Each row of a before or after table is a point. One or more steps were done to the points. Then noise was added and the rows were shuffled. The steps act on how far a point lies along the listed directions, d1 being the first. Name the steps. A step turns or swaps two directions, mirrors them in a line or flattens them onto one, adds a multiple of one to another, or multiplies one. Angles are multiples of 10 degrees, from the lower direction toward the higher: turns from -170 to 170, lines from 10 to 170 but not 90. Use the fewest steps. Two steps may share a direction if one is a turn and the other turns, adds or multiplies; they go together, in the order done. Otherwise the lowest direction goes first.
In the rows, 128 means zero.

Directions:
(1): [117 189]
(2): [ 67 117]
Before (10 x 2):
[[ 98 142]
 [121  76]
 [104 116]
 [187 136]
 [ 59 150]
 [177  96]
 [ 81 118]
 [ 60 175]
 [ 89 144]
 [198 106]]
After (10 x 2):
[[151 107]
 [150 174]
 [ 94 172]
 [177  63]
 [ 70 141]
 [184  85]
 [ 67 175]
 [174 122]
 [153 129]
 [159  99]]
Steps: turn d1 and d2 by 160 degrees

Directions:
(1): [160 149 199  94]
(2): [185  76 102  97]
(3): [135  80 168 188]
Before (9 x 4):
[[131 130 184 183]
 [ 84 184 127 158]
 [ 81 150 130 192]
 [114 116  95 117]
 [103 125 159 219]
 [148  74  60 124]
 [ 93 178 142 161]
 [167 180 226  98]
 [142  83  51 135]]
After (9 x 4):
[[113 109  98 133]
 [145  64  76 157]
 [141 147 196 160]
 [156 205 186  59]
 [ 88 149 152 191]
 [ 97 172 137 161]
 [ 87 178 124 168]
 [115 134 194 200]
 [157  60  82 139]]
Steps: turn d1 and d3 by -30 degrees

Directions:
(1): [188 138  83 213 127 177  89 139 141]
(2): [134 152  83 166 140  66 193  68 164]
(3): [143 155 125 115 146 192 225 174 123]
(4): [ 91 183 164 158 200 156 112  79  84]
(5): [183 197  83  73 133  95 105 139  77]
(6): [107 166 101  74 137 173  98 103 217]
Before (14 x 9):
[[183 104 109 108  89 108  92 174 100]
 [127 162 152  62 130 135 114 159  68]
 [121 140 129  91 171  93 155 110 118]
 [100  85 170 140 137 132 112 117  85]
 [ 89 144 157 149 147 100 158 129 122]
 [ 95  36 183 102  82 101  93 144 117]
 [144  83 153 132 104 147 124 145 174]
 [140 166 119 108 142 156  60 155 104]
 [108 107 105 103 102 108 158 148 195]
 [145 164 145 111 140 183  77 174  59]
 [149 103  96 106 111 129 187 169 152]
 [ 65  78 206 108 126 112 120 142  75]
 [119 177 118 140 146 103 163 134  89]
 [109 119 166 113 147 190  90 112 165]]
After (14 x 9):
[[221  67  44 101  24  38 153 183 168]
 [110 163 145 170 190 176 114  55 170]
 [170  54 112 123  57 104 161 157 218]
 [142 232 101 200 200 130 142  65  80]
 [190  18  86 188  32 104  94 166 180]
 [188  37  69  66  31 116 189 237 191]
 [131 208  93 155 182 109 114  82 120]
 [138 118 144 246 154 171  81 121  90]
 [176 201 101 169 156 157 105 123  84]
 [114 122 152 207 173 151 106  82  82]
 [152  40  81  68  24 117 134 230 225]
 [132 145 153 115 186 167  85 141  85]
 [ 95 194 160 134 178 147 123 137  49]
 [ 85 163 188 167 177 157 107 139  84]]
Steps: turn d1 and d2 by 130 degrees; multiply d4 by 3

Directions:
(1): [165 191  63 124  49 115 166 162 182 124  95 107]
(2): [ 55 153 148 127  80  51 130 122 141 174 167 194]
(3): [ 41 130 173 105  96 120 128 128 128  58  73  67]
(4): [197  95 186 123  76  98  98 123 161  58 183 135]
(5): [121  84 127 132 131 130 153  33 216 170 127  86]
Before (10 x 12):
[[189  88 182 129 136 122 106 120 144 108 194 160]
 [171 129 128 140 106 121 140 123 157 110 146 130]
 [165  96 173 100  97 142 117 111 145  63 121  82]
 [116  96 176 131 113  93 115 121 130 119 143 149]
 [160  91 127 131 196 154 111 106 104 148 151 127]
 [151 139 112 135 114 145 133 142 142 113 116 137]
 [158 142 139 125  90 103 123 154 146 104 155 154]
 [136 152 138 111 110 121 105 190 102  46  96 101]
 [116 127 187 126 102 102  94 155 101  61 145 142]
 [158 103 183 116 123 131  85 168 106  32 156 127]]
After (10 x 12):
[[ 80 131 152 128 108  90 130 111 154 143 147 151]
 [247  79 124 120 190 214 112 126  94  95 128  92]
 [210  85  90 133 190 177 133  79 181 143 111  68]
 [112  90 208 117 141 128 102 127 116  73 154 126]
 [120  92 166 141 131  94 111  67 162 163 183 163]
 [196  45 154 131 190 183 104  76 156  93 152  85]
 [ 93 111 176 134 100  54 116 120 129 158 173 200]
 [143 127 113 134 139 169 134 130 136 108  93 108]
 [174  91 145 114 176 186 104 136  96  43  98  53]
 [126 129 135 136 135 137 132 136 116  99 119 121]]
Steps: flatten d1 and d4 onto the line at 140 degrees; multiply d2 by 3; turn d3 and d5 by 170 degrees
